Each wall is flat, endless, passes through zero and stands at right angles to its row. A trip goes straight from one point to another. Which walls does it cross, in order?
In the rows, zero is written as 128.

Walls:
(1): [153  21]
(2): [133 191]
(3): [188  95]
(4): [151 166]
(5): [ 21 114]
Trips:
[108 120] to [ 77 215] -> 1, 2, 4
[145 169] to [150 104] -> 3, 1, 2, 4
[189 145] to [196 118] -> 1, 2
[104  41] to [ 89 135] -> 3, 1, 2
[113 114] to [ 50 160] -> 1, 2
[143 111] to [ 67 110] -> 5, 3

Walls:
(1): [102 115 162 168 150 104 146 182 130 142 128]
(2): [119  99 119  96  55 113 120 145 200  97 161]
(3): [ 70 144 114 150 109 125 179 223  97  92  94]
(4): [175  64  87 106 155 165  86 183 114 171 127]
(5): [164  31 186 138 114 121 113 143 129  86  68]
(6): [102  75 142 116  86 155 116 163 197 103  87]
(7): [167 150 168 145 114 188 122 125  87 107 120]
(8): [113 109 140 160  94 117 131 125   7 135  78]
(9): [196 169 109 100 104  63 132  84 138 113 113]
Trips:
[ 45 169 133 144 152 122 175 104 131 124 154] to [108 162 107 141 199 167 127  96  84  88  73] -> 8, 7, 1
[176 173 195 106 109  38 139 109 154 109 145] to [157  95 112 137 112  99 135 104 192 145  84] -> 1, 6, 4
[112 164  70 147  77 109 147 134 126  87 151] to [141 210 199 147 137  36 157 126 108 136 144] -> 1, 2, 7
[ 95 150  64  90 126 158  95  92 127 189 133] to [171 160 163 125  76  94 124 103 112 137 111] -> 9, 8, 4, 7, 2, 5

Walls:
(1): [187 124 184 170  79 105  99 134 112 135  69  60 116 137 116 171  78 105
 187 151 180 112 143 125 104 153 131 125 151 158  92 134]
(2): [172 119  80 162 199  37 225 109 219 173 133 180 145 142 140  96  97  65
  78  36 153 194 144 145 149 154 107 141 186  36  72 140]
(3): [121 180  81 121 142 153  66  90 166 130  86 136 151  80  70 157 103 164
 112 110 126  72 168 127 130  96 168 160 136 123 179  96]
(4): [125 177 153  97  70 141  63 147 137 180 201 180  47 106 134 142  92 119
 222 158 204  93 224  97  94 112  59 135 119  46 183  86]
(5): [135 172 111  79 205  96 168  74 179 169 128 195  79 188  95 131 127 168
 107 141 102 141 130 119 107 102  99 107 135 176 174 105]
(6): [130 147  83  72  81  60  31 178 173  77 117 151  12 147  38 156  81 162
 138 140 161 117 129 113 182 167 108 118 138  25 166  85]
(7): [ 73 171 137 216  83 142 140 206 104 115  80 174 170 107 113 151 139  33
 154 131 110 149 115 144  94 127  45 124 110 100 101 164]
(8): [ 65 176 117 117 153 182 151 214 204  93 120 135 153 169 103  89  52  95
 109 157 109 157  60  82  97  78 120  96 129 167 131 229]
(9): [128  25 150 138  78 171  75 131 154  66  66 112 169 114 133  42 100 210
  82  69 103 168 136  92 193  68  98  92 116 102 173 110]
Trips:
[184 101 108 100 125 125 122 182 146 149 167 172  80 201  72  89 150 133
 149  63 100 126 138  98 113  95 200 127 115 157  57 132] to [ 35 134 102 210  62 116  81  27 133 175 117 141 104 130 154  57  66 170
 161 150  47  72  96 141  72  70 179 115 171  71 113 162] -> 9, 3, 4, 2, 6, 5, 7
[104 110 130  55 138  69  85 100 198  64 196  83 127 209  96 114 162  47
 127 213  92 144 114 156 167 117 112  73 128 116  97 127] to [161 115 120 169 100  96 126 111 118  94 169 172 188  87  73 223 133  68
 111  89 117 123 129 156  96 142 125 154 107 206 134 171] -> 7, 1, 6, 5, 3, 8
[116  87 124 146 128 116  91 150 157  94 183 170  77 175  98  89 125 157
 174 114 114 215 142  94 153 197 141 132 116  97 104 126] to [ 72 118 116 127 151 136 153 130 225  82 183 147 151 152 113 141 102 112
 204 124 108 156 111  59 152 135 136 141 128  59 118 142] -> 7
[182 125 105  89 189  70  96 117 206 112 134 144 112 122 189  87 142 223
 158 129 105 150 192 134 175  81 129 114 106  79 118 131] to [184 108  72  88 123 154 161 179 186 125 140  87 134 199 106 101 121 152
 132  65 171 195  94  97 103 120  86 107 137  86 212  87] -> 8, 3
[165 123  85 153 117 139 195  85  80 168  90 106 108 159  80  82 198 154
 177 111 165 149 229 197  89 105 134 133  48 190  81 131] to [203  95 145 137  92 249 141 129 178  97 125 138 122  59  93 173 196 120
 133 149  58 120 144 135 148 156 170  88 115 159  70 140] -> 5, 7, 3, 9

Walls:
(1): [147 119 103 117  88 107 173 167 148 151 122 130 133 130 116  56 148 126
 145 111 105 111 119  84 130 125 100  78 112 147 143 154  92 103 113 155
 107  98  87 168 131 110 133 114 101  99 140 104]
(2): [104 102 176 150 165 152 158 173 112  83 142  96 105 108 135 125 168 110
 190  68 155 142  64 126 111 171 161  93 140 149 137 148 122 125 136 111
 128 118 188 109 126 113 107  98 152  94 146 121]
(3): [204 154 129 139  75  99 127 115 129  81  80 143 167 199 113 127 138 136
 167 120 108 119  84 107 141  69 155 150  77 157 188 169 127 130 149 153
 139 168 124 107 101 111 170 124 113 114 100 103]
(4): [ 96 136 115 100 134 163 163  87 116  99 132 169 122 154 129  70  99 162
 170 106 156 134  64  79 191 182 180 129 171 139  85 119 134 142 153 145
 116 140 117 205 125 168 107 154 104 137 102 148]
(5): [220 151 111 126 141 154  94 142 108 104  60  83  71 202 113  99 125 153
  74 198 127 173 122 172 150 107 150 139 114 170 117 146 111 161 112 100
 124 124  85 130  86 138 133 105 163 188 103 151]
(6): [113 145 135 117 106 128 131 125 147  72 220 124  84 112 142  55 150 130
 158  95 167 164 142 123 140 141 101 115 115  47 151 204 186 116 162 145
 128 126 114 161 112 106 171 140 128 155 152 183]
(7): [115 216 120 182  63  92 153 135 136 181 117 161 127 123 120 104 124 117
  92 180 101 136 124 122 146  82 122 126 117 147 101 135 145 152 139 129
 155 108  50 157 135  83 114 158 161 125 104 189]
(8): [171 166 168 133 131 173 122 153  91 118 136  94 120  85 104 124 118 108
 121 190 151  85 109  54 172 138 124 137 116 181 154 141 116 185 100 136
 169 143 136 113 129 109 177 144 134 138 126 119]
(9): [119 142 132 163 109 178 155 116  92 168  75 140 155  98 154 155 177 146
 135 114 170  97  78 119 105 164  90 123 162  91 223 118  81 147 143  97
 134 165 151 128 150 136  54 153  98 101 118 151]
(10): [169 138 136 187 129 121 144 100 126  70 104 124 153 127  97 147 168 169
 134 109 163 100 170 114 158 136 123 128 157 166 104 132 154 219 123 124
 116 111 170 130 155 151  91 224 133  79  97 144]
(11): [154  98 143 160  63 137 113 118 131 132 101  82 174 139 137 108 129 167
 137 134  88 113 143 192 125  77 108 175  93 113 104 108 108 123 100 140
 145  50 183 134 104 101 210  98 132  67 133  74]
Trips:
[129 202 169 102 155 135  95 130 173  98  84 104 163 118 113 175 148 116
 169 111 127 144 130 104 118 140 165 110  95 146 119 128 101  99 168 108
  62 109 137 125 192 141  94 101 125 192 121 143] to [149 164 141 155 115 119 195 126 141 112 101 145 133 114  99 129 210 133
  95 156 110 138  86 108  95 163 168 153 144 153 162 136  70  39 162  82
 129 153 120 144 134 157 119 106 171  55  54 107] -> 1, 7
[123  94 149 115 129 112 166 163 143 161 176  33 137 166 124 128 126 206
 117 190 151 127 138 125 115 166 110 190 165 124 135 106 202  87 158  71
 102 137  84 120 124  94 148  86 187  74 176  81] to [151 175 144 172  96 194 188 187  92 183 105 139  67  77  98 115  99  82
 116 149  89  95 118 110 111 202  72 141 171 144  96 132 107 183 130 187
  95  96 149 113  83 141  72  94 116 110  94 104] -> 1, 8, 6, 7, 9, 10, 4, 11

Walls:
(1): [ 90 102  77 160 125 131 167 124  54 132 134 129  99 160 176 158 139 110
 120  74 122 124 145 149 128 149  91 101 168 107 102 131  88 157 124 148
 135 119  93 144 116 129 138 126 151 142  91 147]
(2): [159  94 221 119  93 159 149 144 127 159 148 157 129  96 136 155 145 189
 140 146 122  49  77 142 153 146 158 162 173 143 154 122 111 165  65 126
 199 131 114 113 174 134 100 136  97 182 173 106]
(3): [ 89 153 115 105 111 165 135 139 125 132 125 106  98 142 145 155 155 131
 108 163 107 197 110 159  91 124 104  92 128 131 107 158 147 100 175 119
 138 145 184 136 114 137  58 106 128  89 109 207]
(4): [126 174  71 133 116 192 152 139  94 108 117 163 160 127 134 130 156 158
 109  98 121 127 145 157 167 127  84 137 127 129  71 128 135 134 151 135
 121 167  83  93 105 117  51 121 111 138  94  73]
(5): [152 104 150 128 169 166  43 184  87 157 101 161 136 171 118  88 196  75
 149  96 107 105 130 144 131 129 148 103 129  77 149 148 123 112 104 128
 151 116 128 153  58  61 130 163  76 110 144 100]
(6): [165 163 116 150 114 148 117 138 145 111 140 217 180 100 105 140 134  98
 140  90 129  53 148 139 179 154 180 174 153 113 156  81 134 144 160 107
 115 107 114 141 140  64 103 128 134 113  71  81]
(7): [122 120 131 117  84 208 177 145 133 134 172 110 112 104 197  92 151 117
 109 111 113 146 142 185 114 135 169  80 135 135 131 126 138 116 130 168
 159 128 135 128 144 108 103 147 109 102 180  99]
(8): [113 132 185 170 124 149 154 116 148 113 124 106  93 111 113  82  91 127
 155 106 114 143 149 137  77 142 149 127  96 162 146 132 151 163 172 151
 110 115  99 183 115 141 126 135 122 116 114 113]
(9): [125 113 108 136 103 132 139 108 151 105 128 114 102 131 156 138 130 117
 155 110 141 160 157 166 147 179  58 141 127 129  94 125 128 152 116 139
 106 130 128  81 167 123 109 142 147 161 151 141]
Trips:
[139 108 125 167 110  95 169 129 123 111 134 136 167 130 109 128 110 147
 128 107 107 115 153 143 122 113 154  52  95 152 131 148 140  64 155 127
 161 103 145 120 108 150 153 170 125 139  53 183] to [105 106 149 154 101 156 145 125 138 120 111  97 127 115  77 104 120  78
 132 115  74 169 148 152 143 147 225 117 145 160 137 124 131 163 106 116
 141 139 116 148  86 153 135 119  72 143 135 114] -> 7, 5, 6, 1, 3, 2
[120 136 103 142 110 151 163 132 164 122 184 126 163  40 102  97 133 153
  92 123 103 151 123 160 123 122  96 148 157 143 150 144 126 111 141 103
  81 120 136 151  99 116 105 100 115 101 151  76] to [ 89 128 134 153 120 139 139 195 133 157 143 144 147  93 139 107 110 151
 116 132 133 172  70  93  80 107 141 168 155 155 131 152 149  85 115 158
 120 119 122 134 140 111 157 145 152 119 115 106] -> 2, 6, 4
[ 95 106 186 154 124 138 100 141  91 154 144 164 134  74 131 134 122 116
 126  73 130 150 143 141 105 169 157 164  71 114 116 173 168 116 126 114
  81 105  91 186 162 170 164 114  97 141 160 111] to [127 134 128 148 106 145 135 113 134 126 128  95 188  43 128 155 145 113
 100 134 130 136 125 127 122 131 124  84 197 107 136  65 133 171 117 120
  74 130  92 110 171 102  85 186 162 141 186 131] -> 9, 5, 4, 1, 8
[155 108 140 120  98 165 103 152  80 105 126 170 103  92 143 149 114 142
  95 187 141 139 107 151 126  67  92 133 118 139  95 167 103 158 124 111
 130 128 141 146 152 123  45 149 157  81 143 137] to [196 131 109  68 151 129 123 127  86 119 162 112 106 100 153 139  99 139
 102 117 130 154 121 134 115  85 163 167 167 118 121 164 151 134 133 136
 154 153 108 126 112 128 155 167 124  79 143 103] -> 9, 5, 3
[127 203 117 109 141 121  92 121 150 169 127  83 127 152 146  86 140 114
 103  91 186  91 101 149 158  84 135 127 118 152  81  55 125 151 116  43
 158 126 157 128 152 120 102 156 117  99 128 177] to [ 90 104 172 120  98 104 131  62 138 157 107 135 130  87  97  95 172 141
 107 128 151 159 103 105 148  73 139 148 133  71 162 134 109  87 123 113
  80 103   7 122 139 116 134 141 112 126  77  85] -> 3, 2, 8
[104 166 147 125 159 111 140 134  84 161 111 134 103 128 113 116 116 147
 108 175 109 121 189 100  91 166 134 105  82 124 174 124 126  97  97  88
 132 164 157 123 114 182 150 100 161 121 121 157] to [149 111 152 156  93 104 123 167 120 168 153 114 118 134 129 137  93 196
  87 126 182 181 143 152 100 141 140 115 171 104 118  69  93 136 118 127
 143 137 101 128 126 122 135 140 123  82 103 109] -> 1, 2, 7, 3

Walls:
(1): [182  99 135 107 137  97  95 157  84  85 152 102 135 107 149 105  68 170
 117 116  99 146 178 149 115 129 135 153  79 119 111  84 155  88  79 123
 112 141 132  76 137 119 160 138 108 141 147 146]
(2): [139 132 183 151 144 207 129 158 139 127 147 100 124 168 131 134 110 108
 131 170 163 123 108 150 143 140 119 183 113 150 123  96 150 187 150  78
 156 109 155 125 119  90 110 164 160 114 147 129]
(3): [ 77 105 119 129 146 134  97 150 167 186 180  98  58 123 129  87  92 165
 118 187 149 102 124 168 159 113 145  69  53  59  87 118 138  38 150 110
 147 124 126 103  83 197 135 105 166 121 129 148]
(4): [ 76 119 133 125 152  84  83 161  96 143 134 154 116  99 102 113  40 103
  84 157 118 106 136 117 131 143 165 131 127  51  86 114  73 122 128 116
  81  90  69 175 125  91  96 133 145 179 143 124]
(5): [144 184 134 170 176 159 120 167 119 142 193 137  89 103 151 135 124 147
 135 135 150 101 106  96 157 151  79 163 140 138 115 125 161 120 137  16
 148  52 186 115  87 145 121  93 121 166 127 111]
(6): [155 128 190  92 127 113 102 108  81 110 210 108 101  74  90 153 134 133
 176 101 116  87 148  97 121 109 141 104 162  92  85 100 148 131  72 158
 100 149 147 105 150 116  96  63 160 108 132 112]
(7): [ 92  72 208 112 100 116 140  76  69 128 189  97 135 160 190 160 153 201
 129 150 100 105 155 110 126  94 130  86 127 112 123 110 172 101 106  95
 115 148 189  91  82 138 134  73 117 217 202 121]
(8): [128 169 109 174 121 242 157 136 118 117 110 145 180 117 144 106 133 142
 106 199 159  51  68 130 119 132 160 146 185 102 168  98 134 122 132 135
 127 110  84 132  72 186 120 156 187 161  78 122]
Trips:
[159  75 152 164 128 151 124  79 111 123  68 107 136 107 103 134 119 175
 137 125 178  98 171 106 164 114 122 117 172 147 128 110 167 153 139 131
 145 178 118 157 143 130 112 152 129 118 140 108] to [132  98 167 118 113  55 113 193 187 135 120 114 116 100 113  87 106 152
 192 170 131 114 112 140  54 201 131 161 184  71  88 158 159  97 165 127
 117 151 140 179 171  80 214 112 148 143 120 144] -> 1, 8, 4, 7, 2, 3
[106 152 107  80  55 132 143 203 138 175  84 178 196 134 131  91 124 126
 166 172 173  91 143 168 103 103 127 159 132 147 159 111 182 156  94 145
  95 142  98 122 123 180  91  57  94 104 165  68] to [116 140 134 185 126  90 130 128 129  62 120  35 116 112 169 204  85 108
 112  84 122 128 137 155  63 132 168 114 136 164 156 102 150 205 146 123
 130 130 148 112 177 144 156 155 122 119  85 163] -> 2, 1, 8
[ 82  99  99 136 179  97 130 162  75 121 121 148  64  97 160 122 125 127
  72 136  98 144 177 118 124 176 125 142  89  88  90  98 127 133 125 122
 135  87 115 136 189 172 211 139 172 170 103 106] to [175 134 141 128 193 112 140 125 111  73 100 167  58  66 120  58 177 136
 113 118 151 125 123 135 107 171 186 116 168  62  51 145 159 129  92 133
 114 121 178 173  89 131 100 135 151 153 131 125] -> 6, 8
[ 69 147 163 129 160 101 108 123 187 127 140 122 135 124  90  34 103 147
 108 169 148 110  44 175 109 111 157  61 148 126 207  60 140 185 145  81
 220 161 105 149 211 164 140  99  94 131 148 102] to [154 145  91 183 122 249  90 137 171 156 104 190 166 177  75 136 112 139
 184 125 126 134  84 113  94  91 163 132  82 136  89 145 181 107 115 148
  85 135 139 189 149 129 131 197  90 138 117 137] -> 4, 3

Walls:
(1): [145 169 133 132 125 139 151 205 133 135 159  97 105 137 109 146 158 101
  89 102 160 154  94 139  96 121  97 122  77 165  92 139 128  99 184 138
 109  81  62 119 120 167 122  76 100 113  82 126]
(2): [148 178 172 108 164 154 150 146 197  90 166 131 157  80 122 146 181 156
 154 112 237 173  62 134 213 109 151 113 124  90 157 126 107 102 158  98
 123 137 111 111 156 149 147  93  98 125 182  78]
(3): [163 108  86 119  49 105  82  89 138 141  73 100 118 161 191 129  82 195
 126  92 174 152 131 146 149 100 147 107  85 130 112 110 122  97 139  89
 173 190 102  98 193 114 192  88 138 127 131 132]
(4): [142  59 164 125 132  70  98 160 137 130 130 124 129 135 112 126 119 141
 142 171 186 109 155 180  95  86 105 111  94 133  68 148  90 150 132 125
 110 142 134 110 120 140 172 127 144 127 137 147]
(5): [ 58 199  93 153 103  94 124  95  65 148  91 137 165 136  98 190 121 123
 155  85 219 148 127 172 159 189 108 105 203 180 149 141  33 188 158 134
 113 142 106 110 151 168  91 195  93 124 110 111]
(6): [107  97 174 181 181 125 174 155 210 185 179  99  94 122  87 128 115  76
  67 160 161 183  95 168 119 143 108 154 147 176  71 166 102  97 183  62
 160 144 140  94 105 175  57 155 102 147 117 100]
(7): [157 105 103 116 101 112 142  76 117 139 144 138 122 136 144 136 108 155
 205 106 143 125 124 180 189 144  95  74  84 100 183 162 105 140 136 110
 194 136 138 190 113 146 120 179  76 161 129 103]
Trips:
[ 89 172 173 100 120 226 110 139 123 147 112  96 134 172 121 135 126  99
  68 167  86 106 151 205  94  93 165 118 122  91  74 126 158  79 179 121
 182 116 111 151 161 140  82 118 105 156  96  91] to [116  92 171 122 123 111 116  74 121 165 128 191 113 141 161 117 148 183
  95 164 170  70 121 161 175  94 105 106 121  63  41 158 159  98 120 108
 247 184 188 110 138 158 198 182 155 142 189 207] -> 3, 4, 7, 1, 2
[137 159 140 134 140 166 179  82 115 141 185 133  53  94 143 123 239 118
 109  99  73 174  84 199 154 136 156 141 128 135 104 116 164  70 161 147
  91 124 182 111 197  89 162  51 158  80 148 119] to [146  97 149 153 112  90 113 108  70 135  55  95 131 157 123 172 115  62
 143  73 105 155 146 123  65 204 137 139 159 101  99 151  70 122 138 178
  70  97 142 113  79 119 117 144 103  84  95 146] -> 2, 5, 6, 4
[161 133  92 119 146 129 202 156 194 130 221 148 133 141 111 155 126 131
 138 109 154 128 115 133 164  69  78 132 124 133 212 180 175 132 167 154
 134 161 124 131  92 161 168 122  93 155 132 114] to [192 165 123 148 154 157 182  88 131 130  80  97  98 117 171 137 182 131
  83  80  84 212 156 117 147  84 107 107 164 122 101  79 148 162 158  97
  91 121 163 148 112 146 171 131 128 157 105 107] -> 3, 7
[108  90 105  82 145 119 107 115 139 129 115 183 168  31 158 121 104 178
 123 196 104 155 113 151 180  94 162 113 186 160 109 166 242 174 183 164
 166 149 120 188 129  94 137 172 154 111  82 155] to [ 70  97 124 134 106 119 116 143 108  81  99 197 119  98 161 154 202 108
 183 123 142  99 147  92 115 177  93 103  76 189 116 101 157 139 166 148
  69 117 115 123 193 119 140 110 161 195 117 144] -> 4, 7, 5, 1
[ 89 133 136 170 178 124 126 203 106 130 133 152 182 144 173  91 101 136
  95 138  87 206  87 137 188  82 102 164  84 172 107 149 106  68 146 113
 135  53 145 103 125 116 175  81 125 110  50 134] to [ 82 173  29 108 166 136  99 128 181  85 151 103 117 121 146 117 139 158
  91 189 203 142 170 139  95 162 151  79  96 206 131  61 107 190  84 106
 113 121 146 129  67 199 174 139 105  73 147 187] -> 5, 6
